Each row is a point. The points of each table are mixes of a few directions, plus a little noise. How many directions does each table use, and how many do they share? Where both have some left over, give the other angles between the two spaces (their principal angles), to ten degrees, smallest first.
(in the rows, 128 means zero)

First (4 x 3)
[[ 33 129 124]
 [169 128 129]
 [138 128 128]
 [173 128 130]]
Second (5 x 3)
[[ 88 142 137]
 [119 123 124]
 [ 84 157 148]
 [174 151 148]
 [174  66  84]]
Directions: first 1, second 2, shared 1

First (6 x 6)
[[ 67 194  37 123 151 174]
 [111 104 123 138 152 150]
 [125 107 153 141  72 125]
 [144 107 154 152 106 112]
 [159 160 120 124 160 100]
 [161  97 180  90 127 107]]
Second (9 x 6)
[[120  78 158 221 104 138]
 [132 130 143 106 133 130]
 [123 145 137  29 148 141]
 [145 160 116 101 140 110]
 [109  85 158 157 115 152]
 [134 140 125 110 133 123]
 [157 183  59 176 129  79]
 [ 88 113 110  64 132 167]
 [144 119 146 188 118 113]]
Directions: first 4, second 3, shared 2; angles 30

First (9 x 8)
[[189 137 123 118 146 158 135 127]
 [106 113 138 144 138 111 117 151]
 [ 75 118 134 139 115 101 120 132]
 [203 132 127 122 159 161 131 140]
 [ 19 142 115 115  55  92 139  70]
 [164 124 132 132 151 141 125 146]
 [ 75  93 151 165 150  88 101 181]
 [112 162 103  93  73 140 155  58]
 [208 129 129 126 166 161 129 148]]
Second (9 x 8)
[[117 142 115 139 112 141 127 119]
 [112 147 111 143 105 145 127 116]
 [196  45 203  62 228  54 131 183]
 [157  92 160  99 171  96 129 151]
 [126 131 125 131 124 131 128 126]
 [137 117 138 119 141 118 128 135]
 [ 77 190  72 178  53 184 126  87]
 [108 152 106 148  98 150 127 112]
 [123 135 122 133 120 134 128 124]]
Directions: first 2, second 1, shared 0; angles 50

First (11 x 11)
[[122 121 123 129 121 119 122 132 128 130 121]
 [136 139 127 152  90 113  93 137 148  93 107]
 [115 100 107 123 112  97 112 145 129 155  99]
 [154 129  96 159 146 167 145 101 160 129 175]
 [ 98 130 163 101 123 108 127 140  89 119 106]
 [191 127 100 100 179 140 157 141 168 219 123]
 [126 128 130 136  77  83  77 159 142 109  71]
 [ 66 111 152 103 190 178 204  79  50 129 210]
 [146 173 154 165  91 140  96 122 147  44 131]
 [123 121 111 142 171 183 177  84 120 131 203]
 [132 129 145  98 108  81 100 169 126 149  62]]
Second (9 x 11)
[[ 98 115 124 138 138  92 112 163 150 125  69]
 [117 130 121 145 152 109 111 146 153 117  96]
 [110 122 139 134 150 152 116 119 177 109 109]
 [195 173 111 130 140 145 155  86  57 135 233]
 [182 153 114 132  93 130 164 130  79 144 181]
 [ 77 107 140 132 151 131 177 157 125 129 104]
 [110 107 143 102 105 138 117 113 126 137 123]
 [158 145 115 105 133 115 118  88  49 147 197]
 [106 101 146 134  88 141  83 151 237 108  38]]
Directions: first 4, second 5, shared 2; angles 80, 90

First (11 x 14)
[[121 119 126 107 143  99 195  55  87 151 102 104 162 137]
 [126 126 128 121 132 119 148 106 116 135 120 121 138 131]
 [134 135 129 144 116 150  76 184 159 110 148 146 102 121]
 [134 136 130 144 116 150  76 185 159 110 148 147 102 121]
 [139 144 131 163 104 176  18 249 194  90 171 166  72 113]
 [131 133 129 138 122 142  97 163 147 117 140 139 112 124]
 [120 117 126 102 147  92 212  36  78 158  96  98 170 139]
 [128 127 128 128 128 126 131 125 126 129 127 127 130 128]
 [121 119 126 106 144  97 200  50  86 153 100 102 165 138]
 [128 128 129 127 128 127 130 127 127 128 127 128 129 128]
 [128 128 128 129 128 129 125 130 129 127 129 129 127 127]]
Second (9 x 14)
[[130 130 129 127 138 132 138 131 129 129 137 128 120 128]
 [146 143 136 121 196 151 193 146 131 132 184 129  76 132]
 [108 111 119 136  49 100  53 107 125 123  63 127 188 124]
 [128 128 128 128 129 128 129 128 128 128 129 128 127 128]
 [110 112 119 135  56 103  59 109 125 124  69 127 184 125]
 [141 138 134 123 178 145 176 141 130 131 169 129  90 130]
 [151 147 139 119 217 159 213 151 131 134 202 129  59 132]
 [125 125 127 129 115 123 115 124 127 127 117 128 138 127]
 [114 116 121 134  74 110  77 114 126 124  83 127 170 125]]
Directions: first 1, second 1, shared 0; angles 90

First (11 x 18)
[[126 109 130 134 128 121 127 129 129 134 127 120 122 133 124 119 115 133]
 [126 107 130 134 128 121 127 129 129 135 126 119 122 133 123 119 114 133]
 [132 160 124 119 128 139 129 127 126 117 131 142 137 120 136 143 150 120]
 [130 142 126 124 128 133 129 128 127 123 129 134 132 124 131 135 138 124]
 [124  98 131 137 128 117 127 129 130 138 125 115 119 136 121 114 107 136]
 [118  51 137 151 128 100 125 130 132 154 121  95 105 148 110  92  75 148]
 [132 159 124 119 128 139 129 127 126 117 131 141 137 120 135 142 150 120]
 [117  41 138 154 128  97 125 130 133 158 121  90 102 151 107  87  67 150]
 [130 141 127 124 128 133 128 128 127 124 129 134 132 124 131 134 137 125]
 [131 151 125 121 128 136 129 128 127 120 130 138 135 122 133 139 144 122]
 [143 249 114  92 128 171 132 125 121  86 138 180 164  96 157 184 213  97]]
Second (9 x 18)
[[114 130 172 155 151  89  93 129  90 172 143 141 165 136  82 146 122 128]
 [119 125  97 127 140 130 130 110 142 118 146 125 115 123 141 108 115 144]
 [130 147 107 115 151 151 117 127 147 104 119 120 109 144 133 116 126 136]
 [152 136 160 166 115 135 126 108 153 148 112 131 117 170  85 140 119 104]
 [149 101 109 125  96 145 138 176  72 159 135 133 145  86 142 141 120 106]
 [119  93 141 104 110 114 143 159 111 121 111 113 134 108 152 125 135 133]
 [104 102 137 105 118 101 153 119 150  99 119 112 120 119 160 112 140 150]
 [124 173 101 102 147 148 122 129 126 100 137 141 134 113 151 134 153 133]
 [142 147 127 154 124 139 132  96 161 130 131 135 112 153 109 130 121 117]]
Directions: first 1, second 6, shared 1

First (11 x 24)
[[120 161 111 128 126 157 136 147 102 167 143  72 150 164 121 207 118 142
   57 119 148 144 174 136]
 [125 115  89  70 187 154 151 114 139 119 107 148 159 165 136 160 144  99
  178 149  75 152  66 136]
 [111 110 147 141 105  90 159 130 106 123 162 131  82 116  95 108 121 148
  138 125  68 141 120 137]
 [145 160 124 145 130 147  87 133 133 137 130 112 129 119 167 140 122 151
  118 130 194 106 165 114]
 [143  99 138 161  62 111 105 142 138 132 110 149 134  93 103 104 109 139
  109  99 145 115 140 121]
 [144 114 109  97 167 124 113 113 144  98 136 161  90 110 172 108 122 164
  249 157  92 123  77 119]
 [100 122 182 109 130 109 176 123 125 118 129  84 130 145  91  92 136  77
   85 121 127 130 145 151]
 [143 106 100 140  91 144 111 141 139 145  89 157 180 128 106 155 124 114
   92 104 136 133 120 123]
 [119 124 149 122 103 124 145 142 119 141 133  84 133 137 100 142 110 128
   86 110 136 131 160 141]
 [135 144 119 153 145 134 105 114 139 120 116 170 138 119 153 103 157 106
  127 139 154 117 117 113]
 [125 153 141 142 162 114 120 109 124 108 156 141  82 112 165  88 146 140
  169 155 133 115 124 118]]
Second (11 x 24)
[[120 129 144 128 133 114 151 122 128 106 139 129 112 126 122  89 143 115
  141 130 114 129 119 134]
 [131 133 128 120 125 131 142 133 131 110 136 117 124 130 129 111 134 131
  143 122 126 128 127 134]
 [121 110 120 155 137 123  66 112 119 206  93 168 150 122 129 207  99 124
   66 148 141 126 135 102]
 [144 126 130  77 149 151  84 136 138 158 121  68 122 128 169 193  66 183
  165 141 170 111 160 123]
 [130 129 131 117 132 130 128 130 130 124 131 115 123 128 134 128 122 136
  141 129 132 125 132 130]
 [105 109 161 136 159  97 101  97 120 169 116 151 109 116 130 142 111 110
  107 160 122 121 126 114]
 [157 152  78 128  82 169 161 168 136  80 140 111 161 143 121 114 155 145
  141  84 133 140 128 143]
 [160 148  95  92 107 172 137 164 141  96 140  72 143 141 147 141 116 174
  173 100 154 127 146 142]
 [138 135  76 182  81 147 134 146 121 131 114 182 179 136  97 141 166 107
   66  97 118 148 115 123]
 [ 99 125 185 124 153  82 185 103 126  74 159 131  75 120 114  22 164  89
  165 144  87 126 104 144]
 [102 112 159 151 150  92 120  98 118 153 120 167 112 118 116 117 133  94
   99 153 109 127 116 118]]
Directions: first 6, second 3, shared 2; angles 80

First (9 x 32)
[[105 128 128 130 113 143 158 149 158 140 118 116 121 139 125 139 146 145
  121 141 152 118 101 123 118 141 146 111 126 131 132 140]
 [178 113 100 123 157  78  84  77  54  90 179 153 153 141 137  95  70 123
  157  93  72 149 174 121 148  91  84 168 171 126 100  84]
 [155 132 136 127 147 116  87 103  95 117 131 143 134 105 130 117 113 100
  133 116 102 140 162 138 141 117 108 148 120 124 128 118]
 [ 99 125 122 129 108 143 170 154 164 142 121 113 121 148 124 141 147 155
  122 142 157 115  93 119 115 142 150 107 133 132 130 140]
 [114  88  53 122 109  90 198 130 122 105 199 118 149 228 134 113  84 221
  158 114 128 122  87  82 116 110 128 124 229 138  83  89]
 [157 152 173 130 152 138  60 108 106 131  94 144 122  60 126 127 140  58
  117 126 108 140 175 160 144 128 112 146  71 120 151 140]
 [108 148 165 132 120 164 127 152 166 154  82 119 109  90 122 148 170 102
  105 150 155 120 118 146 122 152 150 109  76 126 155 162]
 [118 113 101 126 118 117 159 133 132 123 151 122 134 166 129 126 116 165
  137 126 133 123 108 110 122 124 132 123 164 132 113 117]
 [119 152 173 133 128 163 108 143 155 151  78 125 110  75 122 146 169  84
  104 146 146 124 133 152 127 148 142 117  65 124 158 161]]
Second (11 x 32)
[[ 99 117 108 128 107 133 179 152 158 135 137 112 126 167 127 136 134 171
  128 137 153 116  89 110 114 136 148 108 153 134 120 130]
 [103 118 110 128 109 133 173 149 155 134 136 114 126 162 127 135 134 166
  128 136 150 117  93 112 116 135 145 111 150 133 121 130]
 [150 136 144 128 145 124  88 110 105 123 121 140 130  98 129 122 123  94
  128 121 109 138 159 142 139 122 113 143 109 124 134 126]
 [126 127 126 128 126 128 132 130 130 129 129 127 128 131 128 129 129 131
  128 129 130 127 125 127 127 129 130 126 130 128 127 128]
 [ 92 114 102 128 101 135 192 158 166 137 139 108 125 176 127 138 136 182
  129 139 159 113  79 106 110 138 153 103 159 135 118 131]
 [ 99 117 107 128 106 133 180 152 159 135 137 112 126 167 127 136 135 172
  129 137 153 115  88 110 114 136 148 108 154 134 120 130]
 [174 146 161 128 162 119  46  90  80 117 114 153 131  66 130 115 118  59
  127 113  88 148 191 156 150 115  97 159  88 119 140 124]
 [ 71 106  87 128  86 139 229 175 188 142 146  97 124 205 126 144 141 214
  129 146 177 104  50  93 100 144 167  89 178 139 113 133]
 [135 131 133 128 133 127 115 122 120 126 126 132 129 118 128 126 126 117
  128 126 122 131 138 132 132 126 123 133 122 127 130 127]
 [196 154 176 128 178 115   7  72  57 112 107 165 133  37 131 109 113  26
  127 106  69 157 221 170 161 109  82 175  69 115 146 122]
 [163 141 153 128 154 122  66  99  91 120 117 147 131  81 129 118 120  75
  127 117  98 143 176 149 145 118 104 152  97 121 137 125]]
Directions: first 2, second 1, shared 1

First (9 x 32)
[[149 133 131  92 122 172 147 111  96 126 148 137 121 122 189 150 127 113
  163 122  90  91 131 160 122 106 117 132 133 161 132 145]
 [139 132 136 114 122 149 149 118 110 133 135 133 128 124 164 129 127 113
  139 127  98 102 126 140 119 114 125 127 123 145 121 147]
 [149 145 133  85 128 176 148 113  80 106 163 143 101 105 179 169 103 105
  155 115  76 101 123 148 135 119 112 135 160 154 152 136]
 [133 145 132 146 139 128 136 138 141 110 145 120 108 110  82 155  77 109
   83 126 149 191 123 108 141 150 127 134 156 106 171 120]
 [119 123 129 118 122 121 128 122 110 133 118 140 134 132 152 105 156 136
  148 127  99  82 122 128 122 121 131 122 118 136  97 132]
 [108 117 105 125 138 102  71 142 140 106 119 126 123 141  86 142 145 174
  147 123 170 150 137 124 154 148 127 133 153 112 144  76]
 [138 113 135 150 117 129 149 122 161 174 106 113 165 152 149  91 155 121
  122 144 149 119 139 145  96 100 136 121  69 141  94 166]
 [ 82 116 117 156 133  55  86 148 141 117  94 133 132 135  62  84 158 169
  112 129 144 128 115  80 143 160 144 118 131  87  97  87]
 [136 129 133 166 131 121 140 137 174 146 123 106 140 133  89 126 104 113
   81 139 177 189 134 120 119 131 134 129 109 111 145 142]]
Second (11 x 32)
[[115 133 127 140 134 107 118 138 130 111 128 130 116 117  87 129 113 132
  105 124 135 152 119 102 141 150 132 128 148 105 139 109]
 [135 124 129 120 124 141 135 121 127 138 127 127 135 132 152 127 137 126
  141 129 124 113 133 143 119 115 126 128 115 141 121 139]
 [155 116 131 104 113 172 148 108 124 162 127 125 154 149 207 125 159 120
  173 133 114  79 145 180 100  82 121 127  87 174 105 168]
 [167 110 134  92 107 193 159  97 122 181 126 124 167 160 249 123 176 116
  196 137 109  56 154 206  86  60 118 128  66 197  93 187]
 [116 133 127 140 135 108 118 137 130 112 128 129 116 118  91 129 114 131
  108 126 133 151 119 105 140 149 131 129 147 107 139 110]
 [123 130 128 132 131 120 124 132 129 121 128 128 123 124 112 129 122 130
  119 126 131 137 125 119 133 138 129 128 136 119 132 120]
 [ 96 142 123 157 145  77 103 151 132  86 129 132  98 103  34 132  92 137
   74 120 143 185 108  67 162 181 136 129 177  74 154  82]
 [127 128 128 129 128 128 127 129 127 127 128 127 127 127 126 129 128 129
  128 129 127 129 127 127 128 128 127 128 129 128 128 128]
 [136 124 129 122 124 140 135 122 127 138 127 127 136 134 151 127 137 126
  142 130 124 114 133 144 120 116 126 128 117 142 120 139]
 [135 125 129 121 124 140 133 122 127 137 127 128 135 135 149 127 136 126
  140 130 125 115 133 143 121 116 126 128 117 141 121 139]
 [101 140 124 153 141  84 107 148 132  93 129 131 102 107  48 132  97 136
   82 122 140 176 111  77 156 173 135 128 170  83 150  89]]
Directions: first 4, second 1, shared 1
